Rows are points. Each copy is the shape, with its points in the same order, turned, moved and blurred by noise. Say if it was mirrored as well.
(in the rows, 128 means zero)

Shape (6 x 2):
[[176 145]
 [ 89 150]
 [184 121]
 [116 111]
 [108 100]
 [112 142]]
Copy 1:
[[147  84]
 [ 88 140]
 [167  89]
 [128 153]
 [136 169]
 [107 131]]
Copy 1 is: mirrored
Copy 2, 6 rows:
[[100  90]
 [123 173]
 [118  75]
 [151 137]
 [165 140]
 [122 151]]
Copy 2 is: mirrored

Shape, 9 rows:
[[ 66 126 138]
 [158  90 128]
 [126 104 139]
 [ 82 147  50]
 [ 95 133 138]
 [152 114 139]
 [149 123 122]
 [142 100 136]
 [ 78 158 134]]
Copy 1, 9 rows:
[[ 93 107  84]
 [151 102 167]
 [120 106 141]
 [163 152  53]
 [101 125 108]
 [131 121 162]
 [139 131 150]
 [130 106 157]
 [ 90 142  90]]
Copy 1 is: only turned
Copy 2, 9 rows:
[[ 71 116 118]
 [161 100 135]
 [126 110 135]
 [107 106  33]
 [ 93 127 121]
 [155 122 139]
 [149 125 117]
 [149 102 139]
 [ 72 150 102]]
Copy 2 is: only turned
Copy 3 (9 x 3):
[[ 75 153 136]
 [133  79 127]
 [116 112 138]
 [ 97 164  50]
 [107 148 131]
 [141 102 133]
 [145 113 117]
 [126  92 132]
 [ 98 178 136]]
Copy 3 is: only turned
Copy 4:
[[ 76 101 154]
 [143 124  85]
 [127 109 111]
 [ 72 194 149]
 [106 113 148]
 [151 121 111]
 [143 137 116]
 [133 113 102]
 [ 99 120 177]]
Copy 4 is: only turned

Shape:
[[106  97  94 182  66 129]
 [155 141 123  82 135 124]
 [121 103 112 162  90  76]
 [116 176 190  68 131 118]
 [146  94 163 116 123  99]
 [161 131 145 129 122 109]
 [152 113  98 131  76 100]
 [164 114 128 148 175 125]
 [110 123 133 156 147 148]
 [113 163 102 141 128 112]
 [164 146 145 142 105 121]
 [132 135 145 160 122 127]]
Copy 1:
[[122 126  83 218  92 115]
 [152 112 104  89 133 128]
 [166 116 105 192 107  82]
 [155 124 155  57  73 116]
 [169  73 140 137 112 113]
 [175 113 125 134 120 133]
 [168 110  69 163 112 110]
 [151 112 151 146 170 144]
 [110 129 150 156 124 135]
 [138 166 116 139 124 105]
 [177 128 119 140 104 150]
 [149 132 141 159 107 137]]
Copy 1 is: only turned
Copy 2, 12 rows:
[[ 97  82 122 223  99 152]
 [147 140 123 109 123 119]
 [ 90 103 118 188  84  97]
 [116  89 124  43 115 119]
 [142  96 150 135  99  81]
 [134 103 112 134 122  89]
 [127 119  97 178  87 119]
 [138 122 149 152 167  81]
 [108  88 154 152 159 130]
 [ 79 122 111 141 133 129]
 [134  88  89 140 130 104]
 [108  79 122 150 143 113]]
Copy 2 is: mirrored

Shape:
[[125 101 155 169  23 128 160 110 109]
 [120 118 140 150  86 117 130  52 113]
 [108 103 138 159 168 111 113 137 153]
 [166  87 124 162  83 114 152 113 123]
 [105  90 125 141 164 139 133 155 128]
 [150 127 149  82 166 123 133 114 136]
 [132 142 157 150 147 135  98 144 109]
 [112 180 124 136 150 132 139 134 104]
 [119 144 120  81 146 112  94 154 110]
 [114 108 125 135 161 187 114 148 111]
 [135  94 171 145 130 115 112 153 107]
 [131 150 127 169 107 140 109 145 134]
 [121  86 147  94 169 151 117 108 224]
 [128 133 181  78 160 113 125 155 161]]
Copy 1:
[[155 161 185  85  43 131 104 125 162]
 [117 127 137  98  80 149  90  93 121]
 [ 94 107 168 125 169  99 129 104 139]
 [144 111 184 134  70 131 140 119 135]
 [ 91 106 154 126 150  91 145 148 145]
 [132 109 124 129 171 165 160 135 129]
 [111 148 176 138 178 129 111 131 121]
 [112 182 116 135 153 114 140 126 110]
 [153 134 114 112 189 107 134 147  96]
 [ 89 127 147 153 158 106 114 182 141]
 [131 123 194  96 153 118 134 146 118]
 [128 162 169 149 133 103  99 116 140]
 [111  57 123 130 190 138 130 105 208]
 [145 125 139 102 208 153 165 128 154]]
Copy 1 is: only turned
Copy 2:
[[ 75 163  80 219 122 142 174 135 181]
 [103 151  99 186  81 134 128  78 174]
 [135  86 145 122 105 101 136 132 167]
 [121 126  67 178 137 112 155 114 172]
 [152  86 136 148 108  97 134 155 136]
 [165 118 144 131 138 136 138  81 111]
 [108  94 152 161 145 125 104 118 142]
 [137 147 177 167 140 104 105 114 140]
 [114 124 151 123 135 101 116 114  85]
 [154  84 146 169 108 126  92 156 120]
 [100  74 126 161 137 122 154 114 137]
 [102 137 132 156 149 123 100 143 164]
 [177 101 118  65  83 181 140 131 141]
 [146 108 170 102 147 153 161 107 113]]
Copy 2 is: mirrored
